Every row gives one point. Two turns around zero, p and q, are shown by what they do to some points. Write where each new point lands after one turn and then the other. Backwards means that the second turn is done in reverse. Each puzzle has new turns, and all numbers are rounded.
(in the rows, 128 means zero)

Turn p:
[117 176] => [ 80 138]
[145 127] => [136 143]
[122  81] => [168 103]
Turn q:
[118 164] => [137 164]
[141 146] => [148 137]
[125  73] => [99 81]
Where do these land?
q, then p: [105  70] => [144  68]
q, then p: [160 140] => [147 157]
q, then p: [138 154] => [121 155]
p, then q backwards: [109 148] => [110 107]

Turn p:
[168  99 114 141] => [124 125  89 163]
[102 173 149  79] => [112 165 166  78]
[157 126 147 160] => [133 132 134 174]
[105 148  95 163] => [113  76 147 127]
[107  93 135  97] => [159 141 104  97]
Turn q:
[133  82 114 129] => [138 130  93 160]
[107 131 145 137] => [142 106 135 118]
[156 175 139 198] => [177 171 185 105]
[114 130  81 112] => [ 96 124 140 167]
[115 117 171  70] => [97 93 86 88]
[143 133 119 122] => [118 144 128 129]
Where do these land?
q, then p backwards: [ 96 121 112 141] => [126 128 129 167]
p, then q: [135 177 188 107] => [130 117 163  56]
p, then q backwards: [119  98 143 149] => [117 105 133 159]
q, then p: [147 134  73 163] => [123 124 182 170]
p, then q backwards: [176 134 115  99] => [164 116 106  90]
q, then p: [ 95 105 137 109] => [147 106  93 126]

Turn p:
[116 225 113 129 103 173] => [137 194  69 180 109  90]
[134 114 149 103 105 118] => [138 117 146 106 105 108]
[144 113 135 140  99 103] => [150 114 164 136 118 127]
[105 108 145 133 118 106] => [119  92 144 132 125 115]
[139 112 123 129 184 107] => [ 91 127 140 111 141 172]
[134 107 151 139 120 139] => [147 102 123 121 117 137]
[123 117  80 122 166 150] => [114 148 109 109 181 145]
Turn q:
[114 121 165 170 161 151] => [131 164 132 140 143 185]
[ 85 127 137 100  98 160] => [100 169 119  89 120 106]
[135 124 134 143 112 167] => [119 151 104 134 101 142]
[106 137 174 132 150  95] => [157 152 154 126 174 134]
[140 122  95 123 106  98] => [119  98 137 147 121  93]
[142 116  68 125 121  79] => [109  67 151 153 128  95]
[121 165 132 118 119 158] => [126 141  85 107 134 124]
[152 133 135 110 101 155] => [141 137 102 118  94 115]
[157 107 112 132 183  90] => [149  74 167 139 138 158]
Where do these land?
p, then q: [ 93 138 103 134 144 112] => [109 132 145 130 165 150]
p, then q backwards: [162  92 119 152 116 145] => [152 137 158 121 170 116]
q, then p: [143 127 147 104 123  83] => [127 125 162 117  97 159]
q, then p: [107 177 124 111 153 108] => [ 90 138 131  91 149 156]
p, then q: [133  93 157 171 124 165] => [116 106 135 138  64 148]
q, then p backwards: [ 86 155 117 107 111 121] => [ 94 123 101  91 135 135]
p, then q: [161  75 134 127 137 185] => [139  84 118  86  70 135]
q, then p backwards: [139 168 123 117 116 105] => [ 98 116 118 131 104 156]

Turn p:
[115 123 109 133 126 146 122 128 162] => [156 118 117 124 141 144 124 102 128]
[173 122 160 128  82 135 142 136 153] => [135 110 132  87 112 161 109 168 156]
[141 176 158 154  73  97 111  80 153] => [132 106 193  61 121 132 166 128 150]
[ 76 100 138  80 128 103 148 138 100] => [ 68 160 102 140 176 130 130 130 124]
[116 135 100  79 160 137 112 129  70] => [ 77 129 102 156 117  93 119 108  80]
[112 111 104 134 120 145 118 102 133] => [127 105 128 142 134 140 132  92 137]
[110  82 148 165 103 106 136 153 115] => [124 146 132 145 155 121 116 145 194]
[150 138 133 162 210 120  96  69 135] => [168  92 173 184 119 109 178 138  83]
[136 133  71 110 163 175 195 136 105] => [122 165  78 170  70 165 120  99  97]
[113 132 153 147 149 158 108 180 139] => [167 148 136 135 148 110  75 136 118]
[165 156 134 116  94  85 120 157 145] => [134 128 113  64 116 104 140 161 141]
Turn q:
[128 105  92 115 155  64 102 178 143] => [ 80 100 115 111 182 107 120 130  72]
[128 116 151 152 159 130 108  84 169] => [137 127 171  91 117 127 152  80 129]
[175 115 175 107  75  88 179 141 144] => [146 157  98 167 126  54  81  93 133]
[103 141 133  96 155 146 178 120  82] => [103 143 129 196 114 169 138 130 141]
[138 158 159 116 110 152  81 148  95] => [176 142 131 123 148 166  88 153 126]
[ 96 153  95  93  95 155 161 112 115] => [119 149  71 149 102 156 152 147 154]
[ 79 175 141 166 135 136 123 127 124] => [116 110 137 106  80 176 102 130 133]
[175 104  86 129 111 110 114 126 113] => [130 111 116 122 178  90 140 150 151]
[164 124  91 159 132 160 100 129 164] => [132 139 152  71 135 101 155 163 137]
[ 95  91 157 146 154 138 135 115 132] => [138 105 160 144  99 135 152 102 104]
Where do these land?
q, then p: [208 140  99  96 141  76  72 125 115] => [162 130 112 174 159 103 161 148  39]
p, then q: [ 75 121 168 166 105 204 161  93 143] => [198 166 195  99  98 170 137 114 140]
p, then q backwards: [118 140 130 147  90  95 117 109 156] => [147 123 109 147 139 135  98  83 141]
p, then q: [122 109 138  92 166 128 134 125 141] => [110 107 153 146 130 142 133 167 130]
p, then q: [113 169 135 127 119 149 159 138 134] => [149 158 116 128 133 164 114 132 152]
p, then q backwards: [100  94  88 141 134 161  71 122 147] => [131  93 163 123 108  66 118 101  98]
p, then q: [163  99 117 111  99 138 175 165  95] => [129 128  78  73 110 136 139 169 108]
q, then p: [125 128 103 122 155 107 183 117 135] => [131 161 149 129 161 141 152  93 148]
p, then q: [125 104 147 136 115 158  85 170 131] => [139 114 149  89 178 128 131 117  99]
q, then p: [157 164 167 170 127 103 146 145 106] => [147  83 156 107 175  94 118 136 134]
q, then p: [102 139 116  99 159  90 105  98 106] => [134 118 136 181 135 163 122  96 102]

Turn p:
[146 157 144 100 197  85 152 129 145  98 152] => [ 58 128 128 134  83 150 145  94 127 159  92]
[101 140 112 137  90 136 149 106 126 145 104] => [163 148  96 118 150 145 121 121 115 105 143]
[ 91 132 165 125 132 167 134 101 104 141  81] => [185 119  99  98 126 164 146 158 126 150 122]
[115 122 111 158 106 139  93 121 137 178  56] => [193 120 124 108 201 122 142 110 147 135 139]
[168 105 111  97 122 154 146 138 156 155 180] => [ 76  93 105 160 134  93 133 150 114 106 156]
[ 92 122 146 163 179  93 118 128 123 125 145] => [119 137 132 105  96 133 103 107 180 168 123]
[155  72 105  84 110 141 151 143 130 125 145] => [ 78 124 128 119 148 100 136 177 106  96 139]
[138 137 135 165 181  89 150 164 139  79 129] => [ 80 150 168 132 118 158  95 103 134 179 109]
[151 115 138  81  71 124 129 141 165 114 182] => [ 91 123 122 182 123 106 126 159 127  59 108]
[ 98 135  98 118 100 137  99 130  92 145  86] => [181 154 141 101 147 126 164 128 129 109 153]
[154 136 165 148 171  79 142 117  92 109 126] => [115 151 134 113  92 114 115 110 115 187  81]
[109 152 131 146 111 158 128 124  97 157 125] => [178 135 110 135 119 128 131 133 121 138 161]
[114 135 107 150 114 148 101  83 118 115 103] => [178 109 139  95 130 137 117 107 115 107 132]
[159 133 124 119 108 143 100 166 166 105 178] => [ 99 102 167 190 123 116 121 135 135  96 134]
Turn q:
[129  91 120 142 147 153 146 119  98 114 116] => [118 129 143 146 139 134 136 153 114 150  82]
[157 149 123 105 152 127 133 213 153 152 112] => [159 106 104 108 146 135  71 174 107 124 178]
[139 124 117 152 134 123 122 106 159  97 129] => [141 147  94 148 109 135 135 121 143 123 106]
[153 172  99 106  81 155 127 101 114 110 172] => [ 82 175 140 124  87  90  88 101 140 123 133]
[ 58 121 136 107 144 164 133 102 105 134 105] => [ 84 120 153 158 190 125 161 124 141 143 129]
[129 137 108 117 145  88 113 101 123 110 157] => [114 148 108 124 117 129 143 102 103  85 118]
[149 138 108 128 120  99 122  97 127 119 101] => [136 150 122 144 109 155 128  93 107 133 129]
[137 146 139 144 146 143  99 136 125 139 115] => [142 151 134 131 129 136 142 157 132 130 154]
[142 106  93 124  74 150 130 215 131  95 115] => [150 112 153 123 132 150  27 151 161 119 106]
[130  31 119 149 154 130 114 120 125 220 133] => [170  53 176 178 109 101 178 166  85 118 115]
[142 151 188 108 125 108 130  99 152 112 140] => [101 123  89  92  98 142 159 109 146 139 152]
[ 72 141 221 146 109 122 140  98  92  94 127] => [ 93 133 144  65 156 150 196 102 182 159 111]
[152 130 114 154 153 116 147 115 139 152 118] => [161 134 109 141 119 115 140 129  95 148 127]
[103 155 108 111 108 115 137 170 150 143 152] => [140 112 122 110 152  98  87 109 138 100 153]
Where do these land?
p, then q: [156  80 158  89 141 163 145 177 120 130 108] => [159  84 137  93 190 118 110 166 114 130 131]
q, then p: [103 128 155 151 127  90 162 147 160 112  87] => [ 98  71 113 101 154 109 150 121 100 133 148]
q, then p backwards: [126 168 110 101 100 178 129 151 111 129 121] => [127  93 107 175 130 114 142 171 127 119 152]
p, then q: [ 85 159 137 113 140  87  80 103 128 142 132] => [122 124  87 157  91 130 110  81 142 167 132]
q, then p: [ 87 117  87 165  68 124 101 161  98 135  82] => [149  53 134 154 118 131 120 130 125 177  65]
p, then q: [165  96 108 114 136 157 143 123 166 113 166] => [125 105 152 128 163 144 148 135 148  86  83]
p, then q: [168 101  96 134 105 128 143 118 151 146 160] => [133 139 129 124 149 147 155 116 117  73  95]
q, then p: [117 144 100 103 158 149 109 151 110  98 104] => [141 115 165 135  99 158 136 117 148 156 159]
q, then p backwards: [150 139 121 147 158  94 133 105 141 160 149] => [144 156 118 106 112 137 131  98  86 153 130]
q, then p: [109 130 162  96 155 130 171  99 101  93 144] => [126 154  95  77 129 165 162 131 148 125 158]
q, then p: [143 101 150 152 127  92 113  86 173 157  80] => [125 108  91 134 155  96  76 144  70 126 153]
p, then q backwards: [105 156 170 136 158 156 148 110 122 134 162] => [185 110 147 120 119 129 131 118 174 120 107]
p, then q: [148 145 109 164  89 115  86 134  82 114 168] => [142 153 130  71  73 157 155  99 139 118 133]

Turn p:
[113 156 100 148 117 136 170 115 101 136 141 154 109 119] => [125 148 123 116 129 135  82 125 101 106 111  93 148 151]
[111 160  79 151 159 145  88 165  68 152  82 176 137  94] => [ 66  85 133 100 156 167 122 170 103 124 147 115 146 206]
[119 129 129 130 111 140 125 152 117 123 115  94 165  88] => [137 102 113 143 116 144 130 144  86 124 141 169 121 132]
[171 108 135 147 129 171 116 134 101 122 177 104 125 109] => [144 145  89 167 105 151 130 162 136 159  93 131 110 148]
[ 95 149  91 143 134 130  87 141 158  97 170 111  54 150] => [177 153  91  87 135 131 144 143 192  78 144 104 124 158]
[ 94 125 119 122 160 144 106  79 117 104 107 195 118 112] => [ 94 133 140  71 170 131 101 172 146 143 120 123 167 113]
[128  85 134 143 178 124 134 118 191 133 141 121 123 109] => [144 159  98  91 127 115 152 111 133 188 155 132 121 108]
[ 89 107 176 141 126  66 126  82 129 109 123  77  63 166] => [142 171 137 106 137 107 160 137 144  74 135  90  66  48]
[148 153 100 134 135 110 114 104 208 142 181 147 166 157] => [203 109 145 115 150 119 113  73 167 179 135 113 140 139]
[158 129 201  66 121 118 136 142 101 145 111 132 166  95] => [ 74  65 130 166  85 110 119 125 115 148 111 155 119  81]
[144 110 159 126  71 128 156 139 134 160 140 144 158 145] => [140 117 154 159 109  86 135  98  96 137  82 137 132 129]
[117 115 120  57 126 127 134  94 121 152 117 132 149 142] => [ 97 111 122 151 177 104 105 100 138 126 120 150 139  96]
[138 169 141 136 118 144 119 143 134 135  91 112 119 154] => [131 111 147 158 117 134 156 134 129 103 155 104 154 130]
[159 124  95 141  99  90 156 134 136 108  55 147 117 133] => [101 150 183 109 120 175 153  81 106  99 129 139 152 126]
[134 101 142 134 138 147 152 177 102 102 170  75 151 149] => [144 162 114 181  90 111 117 146 129 131 144 165  79 153]
Turn q:
[103  85 141 176 121 129 166 133 194 109 156 116 116  93] => [171 140 139 121 150 123 153  90 113 143 122 118 192  64]
[ 91 142 138 144 154 117 159 162 150  93 119  90 104  84] => [144 157 109 101 144 138 103  98  96 145  72 135 170 112]
[124 175  95 129 126 142  96 163 109 138 119 158 159 136] => [ 89 103 126 113 152 165 144 150 113 108 113 124  85 149]
[187 137 125 159  98  86 106 113 146  90 143 116 103 164] => [116 107 175 136 118  98 143  84 141 110 140 199 137 139]
[121 135 115  93 161 146 116 102 101 104 127 145 177 168] => [121 162 120 152 109 144 139 154  93 124 159 131  71 153]
[133 145 163 142 156 152 120 123 123 169 107 130 143 167] => [ 74 155 129 102 124 121 115 143 143 127 162 109 108 116]
[ 84 100 180 161  72 100 162 148 149  98 138 108 137  81] => [158 117 141 160 180 107  92  85  93 123 112 101 191  89]
[140 129  69 130 129 151 119 128 110 153  93 125 171 120] => [113 120 104 120 112 149 161 173 121  75 124 112 127 148]
[ 58  89 121 161 119  99 150 151 118 124  92 122 100 121] => [166 149 167 117 155 119  93 167 116 116  80 114 164 103]
[161 169 110  83 147 136 114 117  71 180 151 149 156 152] => [ 79  97 112 138  77 138 135 153 140 140 139 102  61 166]
[126  98 160 157 116  92 191 120 142 107 107  84 108  92] => [160 148 132 135 109 104  84  88 123 109 107 124 200  97]
[165 109 120 107 169 138  83 137  89 151 165 145 135 142] => [118 132 128 125 110 102 173 129 155 145 127 103  66 167]
[139 136 118  77 152 117 119 139 142 154 102 185 147 128] => [150 112 126  90 119 172 118 137 136 125 160 103  87 161]
[152 150 137 107 138 148  64  68 113 138 138 152 114 112] => [130 100  77 122 126  91 136 140 153 137 161 159  69 132]
[104  84 159 125  92 151 159 174 154  96  97  87 100 105] => [155 169 123 149 182 139 103 110 147 129 109 118 208 130]
[133 138 115 117  90 101 113  96 170 133 173  84  96 158] => [121  89 150 140 113 101 144 129 123 178 152 181 174 137]
[156 155 112 109 135 171 138 103  94 139 150 182 109 152] => [112 118 117 155  98 162 140 143 173 142 136 141  64 112]
Where do these land?
p, then q: [169 112 129 130 120 126 112 101 145 131 152 103  97  93] => [131 121  88 119 108 162 144 150 155 101 122 136 160 120]
p, then q backwards: [127 106 114 123 148 141 141 127 105  89 151  87 123 163] => [131 110 146 113 137 165 129 107  98  94  99 143 115 158]
p, then q backwards: [150 154 151 153 153 128 163 155 133 135 157 174 150  85] => [120 154 135  82 159  77 158 120 128 168 148 101 123 129]
q, then p: [123 156  80 151 129 135 113 179  92 153  71 119  90 172] => [103 111 153 112 105  70 155 149 149  99 186 165 175 132]
p, then q backwards: [ 93 152  69 110 144 150 134 143  74 148  91 137 125 123] => [127 164 145 113  84 137 102 155 127 128  75 100 176 142]
q, then p: [118 112 103 156 152 136 135 152 122  99  31  99  97 102] => [112  86 175 131 114 168 109 132 176 120 177 170 181 134]
p, then q: [ 94 139 143 118  82 118 124 118 152  85 163  88 105 133] => [161 108 116 131 128 148 141  68 144  92 121 169 126 153]
q, then p: [159 171 142  95 176 114 160 117 136 159 110 198 152 135] => [156 136  57 149 141 119 147 147 169  86  74 136 156 114]
q, then p backwards: [165 118 174 125 106  85 113  93 116 100 146 140 170 105] => [103 159 129 104 114  98 165 162 143 173 140  91 153 157]
p, then q: [132 107 129 107 134 128  65 158 157 133 152 103 149 124] => [165 124 169 110  96 157 153 122 167 134 140 117 139 107]
p, then q: [ 75 124 125 161 145 152 112 117  91 116  91 137  82 150] => [103 163 132 127 142 161 113  99  82 164  84 127 127 161]
p, then q: [151  92 153 147  81 154 154 109 157 104 166 130 154 111] => [106  82 117 112 120 140 102 122 165  59 139 116 113 135]
p, then q backwards: [151 180 115 122 134 144 147 107 172 155 155 204 174 139] => [117 111 174  94  95  65 155 163 157 156 152  97  88 108]
p, then q: [152 107 204  97  87 136 129 116 149 137 147 122 132 108] => [168  86 126 116 126 125 105 129 142  60 113 104 162 115]
q, then p: [112 136 139 136 123 115 109 119 150 179 143  77 153 138] => [125 108 125 134 148  92 102 114 105 116 132 154  70 136]
p, then q: [ 78  84  78 118 134  85 136 136  99 124 120 130  95 169] => [145 157 127 109 119 145  89 120 100 181 121 192  88 129]
